Each row of a before or after table is a point. One or more steps were done to the points. Then noise was added and the rows were shuffled. The steps act on columns, c1 being the first. Name the steps. A step turns or swaps two columns, mirrors them in a line or flattens them onto one, adds a multiple of one to another, or multiplies or shifts one. Angles are multiples of 10 degrees, from the lower column toward the higher: turns from -170 to 170, lines from 10 to 170 but not 90. Use the fewest steps. Two steps may share a column if one is a turn and the other turns, adds or multiplies; they go together, in the order done. Otherwise the lowest column goes first.
In the rows, 128 means zero.

Before, 10 rows:
[[204  74]
 [102 158]
 [122 131]
 [181 116]
 [108 191]
 [199  71]
 [202 103]
 [161 121]
 [185  68]
 [140 182]]
After, 10 rows:
[[124 129]
 [177 136]
 [120 126]
 [188 138]
 [149 128]
 [110 125]
 [158 135]
 [194 138]
 [193 139]
 [173 137]]
Steps: flatten c1 and c2 onto the line at 10 degrees

Before, 8 rows:
[[169 164 143 160]
 [178 138 162 150]
 [140  77  92 139]
 [ 57  55  53 135]
 [158 164 127 153]
 [131 145 177 172]
 [ 61 112  65 118]
 [136  72 172  72]]
After, 8 rows:
[[141 171 164 137]
 [180 104 148  58]
 [113 176 130 151]
 [180 115  97 152]
 [118 138 184 157]
 [157  30  64 160]
 [115 181 156 149]
 [106  65  61 139]]
Steps: turn c1 and c2 by 60 degrees; turn c3 and c4 by -20 degrees

Before (12 x 8):
[[145 129 122 140 112 171 137 164]
 [152 129 132 145 142 107 158  92]
 [150 133 149  68 149 120 156 107]
 [114 155 182 111 125 152 124 157]
 [163  98 177  81 139 105 136 136]
 [143 127 103 117 134 108 138 105]
 [138 143 117  96 109 102  86 148]
 [105 151 174  79  72  98 144  81]
 [158 164 135  89 125 132 129  78]
 [103 157  98 127  86 151 116  96]
 [139 105 169 146  64 128 125 137]
 [106  98 182 111 105 145 104 148]]
After, 12 rows:
[[113 135 163  94 153 148 138  74]
 [146 143 166 154 129 163 156 134]
 [103 185  81  31 141  91 128  80]
 [152 105 106   6 139 108 145 108]
 [142 125 105 105 129 107 125 153]
 [138 147 150  63 139 124  75 144]
 [101 173  98 127 152 157 132 157]
 [139 183 132 161  95 126 127  89]
 [104 147 148  94  94 155 116  78]
 [156 139  77  48 163 130 131 117]
 [152 114  90 159 133  98 145 125]
 [163 109 137  35 105 103 125  77]]
Steps: turn c2 and c5 by 80 degrees; turn c3 and c8 by -90 degrees; multiply c4 by 2; turn c6 and c7 by 30 degrees

Before, 14 rows:
[[ 64 158 125 140  99 171  96 135 179 158 147]
 [126 120  69 208 104 160 157 114 136 146 125]
 [ 54 133 130  30 125  73 165 249 143  93 229]
 [ 79 106 112  74 118 161 188  97 124  90 137]
 [109 161  86 108  84 126 125  94 104 115 134]
 [110  99  98 134  86 111 164 178 150 153  84]
 [ 99 151 117 140  80 187 132 169  77 108 150]
 [217 158 144 130 101 210 130 101 100 124 100]
 [ 26 165 158 117 111 100  82 146  63 160 135]
 [109 151 180 134  80 173 215 115  71 146 129]
 [103 160  59 176  51 108 166  74 167  54 133]
 [122 109  88 121  69 121 169 172 141 177 187]
 [ 53 200  26 154  83 128 206 155 151 186 127]
 [182 138 103 202 131 106 146  96 129  94 151]]
After:
[[109 136  86 135 184 195  57 116 178  91 138]
 [ 78 127 145  75 132 173  78  97 146 162 125]
 [ 28 139 102 117 154  95 171 148 178  77 148]
 [183 139 154 205 122 151 143  97 140 162 150]
 [126 127 189 207 144 147  86 113 115 116 122]
 [112  99 167 133 162 168 132 178  98 112  82]
 [ 65 144 136 139 158  84 101 134  70 116 155]
 [100 141 147 137 175 112  71 165 183 129 154]
 [ 53 173 126  29 129 180 169 249 127 167 205]
 [218 124 117 129 156 103  51 101 157 125 121]
 [104 139 206 176 189 171 134  73 116 212 147]
 [119 152 180 121 179 169 121 173 100  86 164]
 [111 139 178 112 165 126 132  93 155 131 146]
 [ 53 144 237 152 157 203  99 157  87  82 159]]
Steps: flatten c2 and c11 onto the line at 60 degrees; turn c3 and c5 by 170 degrees; turn c6 and c7 by -110 degrees; turn c9 and c10 by 160 degrees

Before (8 x 14):
[[124  89 208 134 134 147  67 120 122 118 137 137 118  73]
 [ 44 112 135 148  47 153 129  78 123 169 147 100 154 149]
 [184 146 160 103 171 151 115 147 221 143 164 115  37 115]
 [ 87 115  89 177 108 181  51  74  62 173 108  90 139 144]
 [181 178 102 184 135  73 199 137 150 183 159 106  37 172]
 [136 119 196  41 196 137 147 190 177 144 143 189  49 145]
 [150 138 161 128 111 180  91 193 175 108 102 201  91 148]
 [ 72  75 103 145  74 204 104 132  74 126 127 108 124 100]]
After:
[[ 85 112  94  64 120 170 169 150 132   5  83  92 132 100]
 [ 44 113 136  79 151 153 108 154 134   7 130 103 136  50]
 [182 178 103  75  86  76  37  93 122 164 145 103  88 113]
 [136 121 199 224  78 144 104 116 131 133 180 189  95 177]
 [ 72  73  98 116 180 193 149 111 140  63 123 106 127  93]
 [122  86 208 113 174 142 186 134 131 101 134 136 121 161]
 [184 147 159 147 117 163 131 123 135 163 173 115  94 171]
 [149 135 157 171 120 186 172  70 138 151 114 201 113 108]]
Steps: turn c7 and c10 by 150 degrees; add 1 times c1 to c10; turn c4 and c8 by -150 degrees; turn c4 and c11 by 20 degrees; turn c5 and c14 by 120 degrees; flatten c6 and c9 onto the line at 10 degrees; multiply c13 by 0.4

Before (13 x 20):
[[162 110 179 203 116 103 132 131 100 139 157 118 146 118 108 130 110 135
   85 139]
 [110 144 146 115 148  98 131 149 137 111 135 109 154 125 121 122 120 109
  137 123]
 [130 118 148 163 140 120 131 119 124 192 156 117 159 138 138 132 155 126
  107 117]
 [149 126 137 119 152 140  14 156 121 110 116 168 122 134 112 139 137 121
  136 107]
 [161 151 134 129 144 136 155 157 109 138 142 116  86 126 106 123 158 131
   94  99]
 [151  83 128 194 131 146 129 125 128 124 157 109 156 130 109 124 150 172
  155 136]
 [138 124 183 115 138 144 155 102 129 143 146 115 159 151 113 133 121 111
  153  76]
 [137 158 141 121 129 143 115 155 110 112 130 121 105 113 190 128 106 122
  156 145]
 [ 98 147 138 149 144 134 140 155 130 103 112 128 154 124 183 117 162 109
  134 144]
 [145 148 142 131 150 140 142  55 134 112  90 116 131 121 110 162 145 176
  153 130]
 [152 156 134 123  75 112 153 115 135 141 123 154 158 170 106 142 117 143
  141 123]
 [107 146 127 145 129 132 116 123 124 121  83 115 151 129 173 205 137 111
  145 117]
 [149 118 133 120 153 141 146 149 129 114 127 123 158 114 137 119 128 115
  136 142]]
After (13 x 20):
[[ 86 149 126 149 127 118 115 127 129 132 100 115 152 105 174 200 140 110
  148 138]
 [172 112 180 201 116 155 130 120  98 131 136 118 145  10 109 137 109 134
   88 126]
 [121 148 141 129 152 110 139  85 131 136  87 115 129 185 109 157 144 178
  153 122]
 [161  82 130 195 132 112 128 129 126 125 140 106 155  33 108 136 151 173
  153 118]
 [143 155 133 122  75 148 153 159 135 127 110 152 160 170 105 133 117 144
  141 129]
 [ 94 149 140 149 142 111 142 137 125 141 129 129 152  72 181 111 164 107
  137 109]
 [147 123 185 115 138 119 156 133 145 110 137 113 158 181 114 136 118 111
  152 174]
 [137 124 137 120 156 108  13 148 126 135 107 168 123 117 110 140 140 121
  137 151]
 [145 116 132 119 153 107 148 126 123 131 121 124 158 114 139 120 125 113
  135 114]
 [145 118 150 161 140 169 130 134 127  91 151 116 160  84 137 133 155 125
  106 138]
 [115 145 146 114 147 144 133 138 139 149 142 109 156 130 120 119 122 110
  137 131]
 [165 152 134 129 144 125 155 142 120 119 124 116  83 102 107 115 159 134
   91 163]
 [136 156 142 120 130 104 117 129 105 133 124 121 105 109 190 120 108 119
  156 118]]
Steps: turn c1 and c11 by -30 degrees; add -0.3 times c2 to c16; turn c8 and c14 by -60 degrees; add -1.5 times c4 to c14; turn c6 and c10 by -150 degrees; multiply c10 by 0.7; mirror c9 and c20 in the line at 170 degrees

Before, 9 rows:
[[ 73  94 147 136 132 138 125  83 172  73 164 168 143 114  72 106 133  87
  163 136 192 188 130 180 175 157 144 133  85  96 154 101]
 [175 183  78 110 116  61 175 127 166 162  42 108 178  85  84 140  85  94
  165 190 124  73 224 199  99 121 104 163  93 156 138 152]
 [ 57 107 171  76  66 136 193  49 173 119  80 125 136 197  76  60 117 117
  187 156 148 185 147 108  80  86 135  98 159 150 115  97]
 [ 61  85 150 147  79 175  92  62 157 123 135  81 109  73 140 121  39  75
   71  76 136 101 214 194 175 152 175 159 108 111 145  74]
 [151  72 176  58  65 158 182 145  72 107 144 106  92  92 128  99  86 192
  138 117  78  89 103 117 150 132 119  68 185 150 115 111]
 [106 141 129 127  93  51 150 141 101 120  75 121  70 194 173 142 133 203
   91 113 197 118 164  85  75 202 120 176  70 117  89  39]
 [176 166  82 115 108  93 162 112 145 143  72 193  59  97 109  57  59 129
   88  73  96 121 108  83 191 127 172 144 191 100 164 141]
 [185 155  80  77  97 158 103  90  60 138  54  88  57  92 136 140 123 202
  126 153 131 177 137 126 178 193 156  61  91 172 102  97]
 [128 185 148 153 147  55  90 106  70 166 126 155 180 193 113 112 147 110
  119 199 140 145 185 165  84  76  60 106 192  96  84 162]]
After (9 x 32):
[[ 74  93 147 138 132 138 124 119 173  73 164 187 143 112 153 108 132  87
  197 135 191 186 130 180 177 158 143 137  87  96 155 100]
 [108 142 130 125  96  48 151 131  98 119  75 115  72 192  66 141 172 203
  149 113 197 119 165  82  75 202 119  80  68 119  93  39]
 [ 57 106 172  79  67 133 196  96 175 120  79 165 138 198 194  62 105 116
  115 157 147 186 147 107  80  88 136 124 162 148 114  98]
 [127 182 143 152 146  57  89 129  70 166 126 162 182 190 165 115 100 111
   93 200 140 147 188 162  86  73  62 117 199  92  82 161]
 [149  71 174  63  71 159 181 133  74 110 142 101  90  89 119  97  88 191
  147 117  78  89 103 116 150 131 121 196 185 151 117 112]
 [180 155  83  79 103 161 106 105  62 133  54 114  55  91 130 143  65 203
  111 154 133 179 135 127 180 192 155 121  89 175 103  95]
 [173 184  77 114 117  61 174 125 163 164  41 107 180  86 206 140 174  91
   77 187 125  71 228 197  99 119 106 111  94 156 137 149]
 [172 163  78 118 107  95 161 129 145 140  73 192  55  97 136  57 165 130
  151  74  93 120 107  82 191 125 170 157 190  99 162 141]
 [ 61  83 149 149  80 172  92  97 158 127 137 119 111  75  84 119 186  78
  175  74 137 104 215 193 176 151 173 202 107 109 143  74]]
Steps: turn c8 and c12 by -30 degrees; multiply c8 by 0.4; add 1.5 times c10 to c19; turn c15 and c19 by -150 degrees; turn c17 and c28 by -110 degrees; add 0.5 times c11 to c28
